Each wall is flat, endless, passes through zero and stands at right angles to its row. A trip goes straight from one point to another. List the walls that it crosses, first one first.

Walls:
(1): [ 25 -22 -20]
(2): [ -1 -36   2]
(3): [ -2 -11   6]
(4): [16 51 12]
(5): [ -8 -20  12]
(6): [-5 13  1]
Trips:
[ 18 -22 -16] to [-13 -10  34] -> 1
[20 -3 60] to [-40  -2  41] -> 6, 4
[-9 21 13] to [  0  -2 -13] -> 1, 4, 6, 2

Walls:
(1): [-21   0   7 -29 -33 -10 -44 -21  -8]
(2): [-46  -5  -6 -32  27   2   8   3  30]
(3): [ -1 -15   7 -11  -7  -4  18  11 -21]
(4): [ -1   1  24  21  -9   2  16 -16  21]
(5): [ 19 -15 -12  -2  12  10 -19 -17  12]
(6): [ 18 -12  -5  -6 -35  10  14 -21  -4]
(7): [ -6   5  38  -4 -18   2  11 -11  -6]
(8): [ -5  10   5   4   8 -16   9  55  37]
Trips:
[ -3 -13 -14  12  -8  -8   0   3  26] to [-14  17  17  -4 -20  -7  13  25   5] -> 5, 6, 7, 3, 1
[ 13 -12  31   5  16  -2  24  15 -34] to [11 47 -6 16 -8  2 45 18 17] -> 8, 6, 3

Walls:
(1): [-23 -22  27   2  -2  30   0  -8   2  32  24   8  21   6  -8  -7  18  -8]
(2): [-22  11  17 -12  -9  17 -26  -3 -12 -33 -11  -1 -30  13  12  18   2 -29]
(3): [  4   8  16  13  47  -3  14  23 -12  43   4 -24  17 -17 -33  21 -24  16]
(4): [ -5 -29 -48  17  -4   0  15 -22  13 -14  13 -16  -9   7 -36 -49 -15 -23]
(5): [  5 -28  10  21  -4  -6  15 -11 -15 -17   6  16  -8  -1  -4  19  -3 -60]
(6): [ -9  -5 -31 -22 -15 -18  16  -6  -5   2 -23 -33  14 -19   0  18 -24  19]
Trips:
[  2 -32 -23 -13  23  13   3 -16  40 -31  11  -5  10  10 -37 -21  21  11] to [ -8 -20  45  30 -25  10  -2  -9 -12 -13  12  -6  -5  17   9  26 -15   0] -> 5, 2, 4
[  0  17  -9  23 -26  13   3 -25 -18  17  16  -2   5  20  51 -17 -15   0] to [ 30   4  -1   7  -5  31 -25  26 -25  18   4   5 -20 -10 -19  21  16  -3] -> 4, 5, 3
[ 13 -34  29 -15 -25  -9  13  -4   6   2   5 -10  -4 -35 -18  -2  20   2] to [-23  22 -14  -4   2 -20  27  13 -45  35  12  -8   8 -36  -6  29  10   4] -> 3, 4, 5
[-19  15  18  -1  -1  -4   4   8 -27  33   9  -2  -1  17 -47 -41   0 -36] to [-37  30   6   6 -14  24  22 -26  16   1 -26  -3 -36  18   9  17  27  30] -> 2, 5, 3, 4, 6
[ -1  -1  -6  -7  30  -7  41  -5  22 -21 -25   3 -23   5   9  12  -2 -23] to [ 25  17 -31 -28 -59 -16   8 -35  16  16  35  57   3  -6 -11   4  34 -17] -> 6, 2, 1
[-37  25  17  -9  26  25 -10   8  20 -16 -35  20  28 -14 -50  30  11   4] to [-36   1 -18 -36   7   8  16  19  37   9  35 -10   0 -32 -32  48   8  12] -> 6, 2

Walls:
(1): [  6 -16   6   5   3  19   4 -12  -4  10  15 -23  14  16  -7 -41 -17   3
  -1 -22  14  -3 -21 -18  15 -24  45  10  19 -28  10   5]
(2): [-15  25   7 -37 -28  18 -13 -17 -16  55  -7  -2 -29  13 -10 -22  10 -30
 -39 -37 -16 -22 -25 -12   9  -9 -10  -7  37   5  11  36]
(3): [ 11 -13 -13  -5  22  16  18   1  25  26  10  -1 -24 -18   0  14 -23   3
 -32 -13  28 -46   0  15 -44 -13 -34  -7   5  19  14   8]
(4): [-19 -18   9  24 -11  17  19   0 -29  12   6  24   5 -11  16  -1  -1  -2
   2  -7 -16 -17 -21 -26 -34  -5  -3  -7 -19  14 -16   5]
(5): [ -8  31  29 -11   0 -22 -37 -21  -8  19  -2  -1  -8   2 -10  -8  19  26
  -5  22   6 -20  -5 -15  -3 -35   9  14  33   0 -42 -22]
(6): [ -6   7 -22  11 -10  17 -23   4  25  -7 -25  -3   5   3  -6 -13  14  18
 -34 -11  -5 -25  14 -31 -15   3   0 -26 -12 -18  43  18]
(7): [ 30   8   3   2   5  -8 -25 -15   8 -14 -22   6   0  50  -3  -9  24   7
 -10   2  -1   6   9 -17   9  -3 -12  -5   0  -1  -9   7]
(8): [  4 -11  -7  -4 -16 -18   5  10 -28  -2  10  37  18 -13  21  -1 -32 -43
  10  14  42   8   2  27 -25  21 -13  -3 -47 -42 -12  -6]
(9): [-18  11  -6 -37 -33   4  18 -30  17   4  34  18  26  -5  16   2  -6 -32
  19 -15  -5  -9   9   7  14 -28   1  30  -9  37  -9 -21]
Trips:
[-14  -7 -22  16   5  -6  19   6 -11  23  17 -23   8  30  24  -9   1   7
 -16 -28  35 -41 -20  -5  -4  -7  23 -15  44 -17  15 -12] to [-20   2  -3  25  -6 -12 -60   4 -14  -1  -2 -20  31  -7 -16  -6  14  33
 -20   9  -8  25   2  13 -33  13 -15  29  17  15  33  16] -> 4, 7, 3, 1, 2
[-20   2 -20  35  24  11  34 -24  16  10 -49 -14   7   5   0   1  22  12
 -14  12  23  -6  12  23   2  27 -14  -5  -3 -16  12  19] to [ 11   2   2  -2  -1 -20 -16   6 -11  -8  -5  -9   3  -5 -16   5 -22  -7
  25   0  -5  20  -9  -6   1  18 -12   2   0   0  11  20] -> 8, 3, 6
